Each row of a before or after table is a point. The points were changed in one or more steps. Then noise was added and the rows were shuffled. The steps act on columns, c1 being the first. Write out the steps. A step turns or swaps two columns, mirrors them in a line or flattens them onto one, adds a multiple of one to another, or multiplies or shifts one. Angles are multiples of 10 degrees, from the lower column toward the higher: turns from -170 to 170, lines from 10 to 170 but not 90. Use the fewest steps. Two steps may share a column if one is a turn and the other turns, adds or multiplies; they go together, in the order done. Otherwise the lowest column goes first.

Before (8 x 3):
[[ 1.9  0.2 -4.1]
 [ 2.8  2.2  2.0]
 [-7.1  0.6  4.6]
 [ 0.1 -4.6  2.3]
 [-4.9 -2.8 -0.6]
 [-1.4 -3.3  0.7]
 [-2.6 -6.6  0.0]
 [ 7.1 -0.6 -2.3]]
After (8 x 3):
[[ 5.0  0.1  8.2]
 [ 4.0 -1.6  2.3]
 [ 2.2 -6.8  9.0]
 [-0.9 -8.7  5.7]
 [-3.2 -4.9  5.6]
 [ 8.9 -2.3  3.4]
 [ 0.7 -5.4  7.2]
 [-5.0 -1.5 11.2]]
Steps: shift c1 by 2.0; shift c2 by -2.0; shift c3 by 6.0

Before (13 x 6):
[[ 2.6  4.6 -5.0 -6.5 -6.0  0.7]
 [ 3.2 -3.3 -5.8 -2.3  3.1 -0.6]
 [-0.9 -1.1  1.9  2.6  7.6  2.5]
 [ 4.6  1.5 -5.7 -4.2 -3.4  2.1]
 [ 1.5  1.7  2.3  3.4 -0.6 -3.9]
 [-0.8 -1.5  0.3 -4.7  0.4 -0.4]
 [-0.3 -5.3  4.2  0.1  0.3  4.9]
 [-1.1 -2.5  1.7  7.1  6.9  2.0]
 [ 5.4  0.7 -3.6 -4.9 -0.9  1.9]
 [ 2.4  0.0 -3.0 -2.5 -4.4 -0.3]
 [-4.9 -4.1 -1.0 -2.8 -3.6  6.3]
 [ 5.0  2.6 -1.4 -2.5 -1.7 -1.3]
 [-0.6  2.5  2.2  1.7  0.3  0.2]]
After (13 x 6):
[[-1.4  4.4 -1.0  2.2 -0.3 -0.6]
 [-0.4 -2.6 -2.0  0.8  0.8  1.1]
 [ 6.7  3.3  3.3  2.8 -1.7  1.7]
 [-6.4  6.4  2.7 -2.5  1.9  4.1]
 [ 6.3  0.2  2.2  3.6  0.5 -0.1]
 [-1.6 -2.9 -5.1 -6.8 -4.1  1.5]
 [-0.7  3.9 -3.6 -5.0  2.4  2.4]
 [ 3.1  2.1  7.3  7.2  1.4  2.8]
 [ 2.4  1.8  4.6  1.8  1.4 -0.3]
 [-1.4 -0.4 -5.9 -2.7 -4.5  1.8]
 [ 2.0 -4.2 -1.4  0.5  2.0 -3.2]
 [ 5.8  2.9  6.7  3.5 -1.1  2.8]
 [ 4.2  3.0  2.2 -0.2 -5.9 -1.8]]
Steps: multiply c1 by 1.3; turn c2 and c6 by 20 degrees; turn c2 and c4 by 130 degrees; turn c3 and c5 by 140 degrees

Before (13 x 8):
[[ 0.2 -5.8 -1.9 -3.3  0.5  6.1 -3.9 -0.8]
 [-3.5 -8.0 -3.5 -1.4  0.5  7.3 -2.0 -2.0]
 [-0.2 -2.7 -3.4 -0.7 -0.7  7.8 -4.8 -2.3]
 [ 1.6  0.2 -2.8 -8.1 -3.4  6.3 -5.5  2.3]
 [ 1.7 -1.2  0.0 -6.1 -3.2  5.5 -0.6  1.7]
 [ 2.1  1.9 -1.4  0.4  2.3 -4.7  1.5  0.2]
 [-2.6 -4.3  1.3  0.8 -1.0  6.1 -3.5 -4.0]
 [ 0.1  0.0 -3.5  0.3  3.9 -0.1  1.2 -7.4]
 [-2.2  2.4 -0.2 -2.7  0.4  3.7  4.5  0.0]
 [-4.2  0.7 -4.6  2.3  1.3 -1.0  0.6  0.0]
 [ 1.8  0.0 -3.7  4.8  3.2 -1.9  0.2 -5.7]
 [-1.2 -1.2 -3.9  0.7 -3.1 -1.1  2.7 -3.4]
 [ 2.7  1.1 -4.1  2.0  0.9  1.6  2.8  1.4]]
After (13 x 8):
[[ 2.4  0.9 -1.5 -0.7 -2.7 -6.6 -0.7  1.6]
 [-0.1 -2.0  3.2 -5.7  3.0  7.0  0.1  0.4]
 [ 4.9  4.3 -5.5  2.6 -2.9 -2.4  0.1 -3.5]
 [ 4.2  5.4 -3.2 -1.9 -3.8 -0.2 -1.0 -4.7]
 [ 0.3  1.8 -3.5 -1.7  2.9 -1.3 -3.3 -2.8]
 [-6.5 -3.8 -1.9 -2.7  0.1  9.8  2.4 -7.0]
 [-0.6 -0.1 -2.8 -2.2  1.7 10.3  4.6 -3.4]
 [-1.7 -0.3  0.5  1.3  1.8  7.8  3.8 -6.1]
 [ 2.6 -0.7 -4.7 -0.4 -0.8  1.8 -1.9  1.6]
 [-1.2  1.6  0.8 -3.1 -1.4  4.5 -4.6  1.7]
 [-2.2 -2.8  0.0 -3.6  0.2  7.9  3.8 -4.8]
 [-4.0  0.3 -5.9 -0.1 -2.0 -1.2 -0.5  0.4]
 [ 0.7 -1.7  1.9 -8.5  4.1  8.1  5.3  1.5]]
Steps: turn c2 and c8 by 50 degrees; add 0.7 times c2 to c1; turn c3 and c4 by 30 degrees; turn c5 and c7 by 170 degrees; multiply c6 by 1.3

Before (12 x 11):
[[-4.1 -2.2 -1.3  2.9 11.3  4.3 -5.1  5.2 -3.9 -3.2  5.6]
 [ 1.8  0.5  1.2 -3.6 -3.7 -0.7 -0.2  5.9 -1.3  2.2  3.0]
 [-1.3  2.4 -3.4 -1.4 -2.0 -5.0  1.8  4.8  3.9  3.2  2.4]
 [-1.9 -0.8 -6.4 -1.0 -3.0  3.8 -0.7 -0.2  0.4 -3.4 -3.0]
 [-0.3 -7.8 -2.6 -1.7  2.1  2.8  0.0 -7.4 -3.2 -5.0 -4.8]
 [-3.9  0.2 -1.7 -1.1 -2.3 -1.4  2.6 -0.1 -1.1 -6.5  0.1]
 [ 1.5  8.3 -2.5 -7.5 -2.4 -4.9  2.4  4.7  2.5  0.0  0.3]
 [-7.0  3.4 -7.6 -5.4 -2.9  0.7  4.2  0.0 -1.0  1.2  1.1]
 [ 3.9 -0.1 -3.8 -3.5 -2.7 -1.9  6.2  4.9  0.0 -1.2 -0.2]
 [ 3.3  4.1  0.7  0.7 -0.3  0.2  3.4  1.4  0.0  0.2  1.5]
 [ 2.7  3.5 -4.9 -4.4 -4.0 -2.7  1.7  2.0  1.7 -0.4  6.0]
 [ 4.0 -3.5  4.2 -2.1  3.4  4.1  0.8  4.9  4.3 -1.1  4.6]]
After (12 x 11):
[[ 2.7  3.3 -0.6 -4.5 -4.0 -2.5  2.8  1.5  1.4 -2.5  6.3]
 [ 3.3  3.7 -0.4  0.0 -0.8 -0.5  3.1  1.6  0.1  0.9  1.7]
 [-1.8 -1.0 -0.6  1.4 -2.6  4.5  0.2 -0.4 -0.1 -3.1 -3.1]
 [-4.9 -2.1  0.7  4.6 11.1  4.2 -4.9  4.7 -3.5 -1.1  5.7]
 [-1.6  1.9 -0.8 -3.0 -1.7 -5.7  2.8  4.8  4.2  2.8  2.1]
 [ 0.1 -8.2  0.1  0.9  2.4  3.1  0.0 -7.3 -3.9 -5.2 -5.0]
 [ 1.9  0.7 -0.1 -4.9 -3.6 -0.4 -0.5  6.2 -1.3  0.5  2.8]
 [ 4.3 -3.4  0.2 -0.7  4.0  3.4  0.1  4.8  4.4 -2.1  4.9]
 [ 3.8 -0.3 -0.6 -2.6 -1.9 -1.9  6.8  4.8  0.1 -2.9 -0.7]
 [-3.8  0.4  0.2  2.3 -2.4 -1.3  2.3  0.1 -0.8 -5.9  0.0]
 [ 1.7  8.0 -0.2 -6.7 -2.3 -5.3  3.0  4.6  1.9 -3.8 -0.1]
 [-6.5  3.1 -0.9 -5.2 -3.3  1.0  5.4 -0.4 -0.7 -1.5  0.9]]
Steps: flatten c3 and c7 onto the line at 100 degrees; turn c4 and c10 by 30 degrees

Before (8 x 14):
[[-1.0 -0.9 -2.2  1.7 -3.7 -0.8  5.0  3.2 -0.2  1.7  2.3  2.0  1.9 -3.1]
 [ 2.1 -4.0 -3.2 -4.6  2.7 -3.9  4.1  3.5 -5.2  0.8  1.5  3.9 -0.1 -0.7]
 [-3.8  1.4 -4.5  2.9  5.9 -4.1 -5.9  1.9  2.9  5.4  0.7  7.0 -0.9  3.0]
 [ 6.1  1.7 -2.7  2.3 -5.6 -3.4  4.7 -9.0 -2.8  0.7  3.6  3.9  2.3  1.7]
 [-1.4 -1.2 -4.1 -0.8 -9.1 -1.7  2.8  2.4 -0.6 -1.3 -3.2 -1.4  0.5 -2.3]
 [ 0.5 -2.6 -4.4  1.3 -1.7  5.3  0.0  1.3 -5.5  1.8 -2.6 -1.3  0.8 -2.7]
 [ 4.0  0.2  0.0 -0.6 -2.3  0.1  0.3  0.1  2.1  5.1  0.7 -5.5 11.3 -3.7]
 [-3.8  0.0 -2.1  2.7  0.6 -3.5 -0.7 -0.6 -2.3 -0.3 -4.9  3.2  0.0 -0.8]]
After (8 x 14):
[[ 3.2 -6.0 -3.2 -3.6  5.8 -6.2 -6.1  2.0 -4.1 -0.7 -2.5  7.0 -0.7  4.4]
 [ 1.7 -1.3 -3.3 -0.9 -3.7 -1.3  5.0  3.0  4.5 -1.4 -1.5  2.0  1.9 -2.3]
 [ 2.7  0.2 -2.3 -3.9  0.7 -4.5 -0.6 -0.6 -2.6  0.1  5.0  3.3  0.1 -0.4]
 [-0.6 -5.0 -1.4  3.7 -2.5  1.6 -0.1  0.2 -0.7 -1.6 -2.2 -5.4 11.2 -3.3]
 [-0.8  1.6 -4.6 -1.6 -9.0 -1.5  2.7  2.5 -0.6 -0.8  2.6 -1.5  0.6 -0.8]
 [ 2.3 -1.1 -1.9  6.2 -5.5 -4.7  4.6 -9.0  6.7  1.2 -0.1  3.7  2.6  2.3]
 [-4.6  0.4 -3.1  2.4  3.0 -5.0  3.9  3.2  6.6 -3.8  3.0  4.0  0.0  0.6]
 [ 1.5 -0.8 -4.9  0.6 -1.9  5.8  0.0  1.5  1.4 -3.1  5.8 -1.5  0.9 -1.0]]
Steps: swap c1 and c4; turn c2 and c10 by 110 degrees; turn c3 and c14 by -20 degrees; add -0.3 times c12 to c6; turn c9 and c11 by -130 degrees; add 0.5 times c7 to c9

Before (8 x 18):
[[-0.8 -4.5 -1.3 -0.8  0.9 -4.5 -5.6  3.0  0.0 -1.6 -5.9 -0.6 -0.1 -2.9
  -1.3  2.2  5.3  4.3]
 [-1.3 -4.5 -2.6  5.1 -1.0  2.9 -2.1 -0.9  0.4 -1.2  4.0  1.9  2.6  3.1
  -2.2 -0.8 -2.9  3.3]
 [-3.1  5.4 -2.4  3.3 -1.5 -5.0 -3.8 -2.8  0.2  1.9  5.5 -1.5  0.9  3.4
  -2.5 -1.1 -2.5 -0.1]
 [-3.3  1.1 -1.2 -4.4 -3.2  1.1 -2.3  3.8 -0.8 -3.6  6.2 -6.2  2.6  2.0
   1.6  6.7 -1.7 -1.8]
 [-3.3  0.0 -1.4 -4.1  2.0  3.0 -0.8  7.3  0.2  2.5  2.6  2.3 -0.7 -3.0
  -2.8  1.2 -2.8 -0.2]
 [-4.0  5.9  1.6 -4.3 -3.2  5.0 -2.0  1.6  4.4  0.1  5.1  0.1  4.1  0.9
  -3.2  0.5  8.0  0.2]
 [ 7.1 -3.6  4.2 -3.6  8.9  5.0 -5.0  6.0  0.3  2.5  3.5  2.6 -5.4 -0.7
   7.2  0.1  1.4 -0.9]
 [-1.7 -2.6 -1.8 -0.6 -2.5  3.6 -1.7 -1.6 -0.5  1.0  4.4  4.1  1.8  2.9
  -3.5  0.4  1.7 -1.8]]
After (8 x 18):
[[-3.1  8.6  2.4 -3.0 -2.7  2.8 -3.8 -3.2 -0.6  1.8  5.3  4.5  0.9  2.9
  -2.3 -1.1 -2.5 -0.2]
 [-0.6 -7.2  1.3  1.1 -0.3  7.3 -5.7  3.5 -0.5 -1.5 -5.8 -1.6  0.0 -2.1
  -1.3  2.2  5.2  4.3]
 [-3.3  0.0  1.4  3.9  1.9 -1.1 -0.9  7.7 -0.3  2.4  2.6 -3.5 -0.7 -1.8
  -2.7  1.2 -2.8 -0.2]
 [ 7.2 -5.8 -3.8  9.5  0.8 -3.1 -4.9  6.1  1.7  2.3  3.5 -4.2 -5.3  0.3
   7.3  0.1  1.4 -0.9]
 [-3.9  9.5  0.0 -0.7  4.3 -3.5 -2.0  1.5  4.7  0.0  5.1 -3.5  4.0  1.1
  -3.2  0.4  7.9  0.1]
 [-1.4 -7.2  2.6 -3.5 -4.7  2.2 -2.2 -1.4 -0.4 -1.1  4.0 -7.2  2.5  2.9
  -2.1 -0.8 -2.9  3.2]
 [-1.7 -4.2  1.5 -1.9  0.7 -1.9 -1.7 -2.1 -1.1  1.0  4.3 -3.3  1.6  2.4
  -3.4  0.4  1.8 -1.7]
 [-3.3  1.8  0.9 -0.7  5.9 -6.5 -2.3  3.4 -1.2 -3.5  6.2  6.1  2.6  2.6
   1.5  6.8 -1.7 -1.8]]
Steps: multiply c2 by 1.6; mirror c3 and c9 in the line at 80 degrees; turn c4 and c5 by -120 degrees; add 0.3 times c15 to c5; add 1.5 times c18 to c12; turn c6 and c12 by -140 degrees; turn c8 and c14 by 10 degrees
